Each row is a point. Examples show where two turns around zero, p and q, send a point. Write where each new point lands after one turn and then the other. Backwards means that the second turn is done in reverse. Each puzzle has new turns, and all numbers are rounded.
In the rows, zero is written as 128.

Turn p:
[142 137 186] => [128 188 129]
[113 136 187] => [112 183 106]
[142 160 117] => [164 126 123]
[145 121  75] => [144  79 151]
[103 119 116] => [111 110 113]
[123  95  86] => [109  81 146]
Turn q:
[154 105  75] => [139 137 190]
[151 174 145] => [ 79 108 118]
[126 123 151] => [135 114 110]
[ 80 110 141] => [159 154  94]
Where do these land?
q, then p: [131  50 143] => [143 147 204]
q, then p backwards: [158 129 110] => [146 100 116]
q, then p: [116 134 125] => [138 124 120]
q, then p backwards: [140 165 154] => [ 87 106 121]
q, then p: [ 89 186 117] => [150 100  67]
q, then p backwards: [134 104 119] => [151 136 118]

Turn p:
[ 95 122 148  62 115 123] => [173  80 132 115 144 165]
[111 130 120 119 135 172] => [138 152 122 103 156 145]
[161 125 140 179  99 144] => [ 69 139 105 113 108 113]
[112 109 131 172 152 108] => [130 161 132 146  82 130]
[118 149  99 169 121 132] => [119 160 143 105 115  94]
[147 111  55  99 120 102] => [114 116 205 148 157 119]
[152 151 203  95 155 115] => [154  88  58 166 134 129]
Turn q:
[130 154 152 144 123 170] => [112 150 151 127 173 135]
[106 110 192 185 103 166] => [ 70 116 121 168 195 153]
[120 127  78  95 147 136] => [140 153 138 104  78 139]
[149  77 123  86  99 109] => [117 120  65  99 101 109]
[159 149 115 155 170  91] => [160  82 171 123 120 111]
[155 104 121 149 129 129] => [102 101 134 115 123 116]
[124 162  99 133 123 103] => [153 138 150 147 109 101]
[111 109 116 144 102  81] => [127 107 104 169 100 106]
[ 97 159 156  62 155 167] => [169 185 117 101 153 181]
Where do these land?
p, then q: [150 123  71 115 166 127] => [153  93 160 147 170 147]
q, then p: [ 87 123 121 121  99 142] => [132 150 130  95 124  93]
p, then q: [144 171  85 102 132 174] => [191  99 146 106 120 160]
q, then p backwards: [146 106 124 123 108 139] => [143 138 135 148 108 142]
p, then q: [117 108 171 139  90  52] => [ 59 128  68 148 122  98]
q, then p: [135 127 134 102 159 136] => [123 117 120 130 166 140]
q, then p backwards: [117 137 191 193 142 125] => [178 109 111  54 136 123]

Turn p:
[112  94 135 152 104 140  89 110] => [143 146 106 147 178 119 129 104]
[117 141 151 146 153 120 154 171] => [ 88 131 152 118 114 127  85 134]
[124 107 163 149 139 144 138 149] => [123 138 125 128 140 124  76 131]
[146 159 161  92 158  94 118 116] => [132  61 159 106 126 136 130 131]
[102 156  97 164 154 125 125 125] => [ 79 147 120 102 132 147 149 116]
[173  99  98 122 126 124 131 116] => [166 147 132 119 132 127 151 167]
[160 106 147 106 100 164 127 127] => [169 119 101 155 125 108 111 151]
[ 98 163 120 137  89 130 165 122] => [109 141 115 128  81 102 139  89]
[126 146 117  84 142 169 109 126] => [127  95  96 156 114 162 139 144]
[117 105 122 142 135  94 161 131] => [135 161 164 108 119 131 118 116]
[132 132  95 114 108 104  92 114] => [136 123 139 144 145 125 183 125]
Turn q:
[163 114 110 125  97 116 151 123] => [117 115 146 146 110 102  90 121]
[109 132 139 225 134 115 129 139] => [ 77 136 105  98  88 110 171 176]
[116 112 168 107 140 119 159 140] => [137 106  90 165 140 140 129 138]
[114 177 129  93 151 181 108 128] => [183 149 160 129 150 153 170 115]
[109 109 115 146 111 151 113 121] => [103 166 130 127 130 122 135 117]
[145 131 111  98 125 129 107 150] => [152 128 136 119 116 143 110  97]
[173 119 136 103 145 120 117 115] => [126  91 152 130 136 156 107 114]
[117 148 128  97 103 110 117 110] => [149 118 127 117 157 100 122 104]
[107 109 116 159 147 111 152 126] => [108 141 106 123 125 126 116 172]
Where do these land?
q, then p backwards: [137  91  76 168  89 142 119 132] => [101 140 123 169 118 120 181 172]
p, then q: [108 184 133 116 117 128 157 150] => [104 150  96 131 148  81 124 107]
q, then p backwards: [107 100 142 124 145 161  98 106] => [ 94 115  98 150 149 124  96 127]
q, then p: [156 116 112 127 136 114  82 118] => [155  99 108 151 134 153 122 106]
q, then p: [151 116 132 104 175 130 122 137] => [136 131  84 147 142 135 107 152]
p, then q: [145 129 107 152 142 119 131 108] => [168 122 128 143 133 133 118 130]
q, then p backwards: [121 164 189 113  93 137 166 136] => [142 142 126  90  62 134  87 114]
p, then q backwards: [105 145 152 142 119 110 146 153] => [156 109 110 137  93 126 120 117]
q, then p: [121 107 110 107 135 112 131 113] => [114 112 124 133 153 149 138 139]
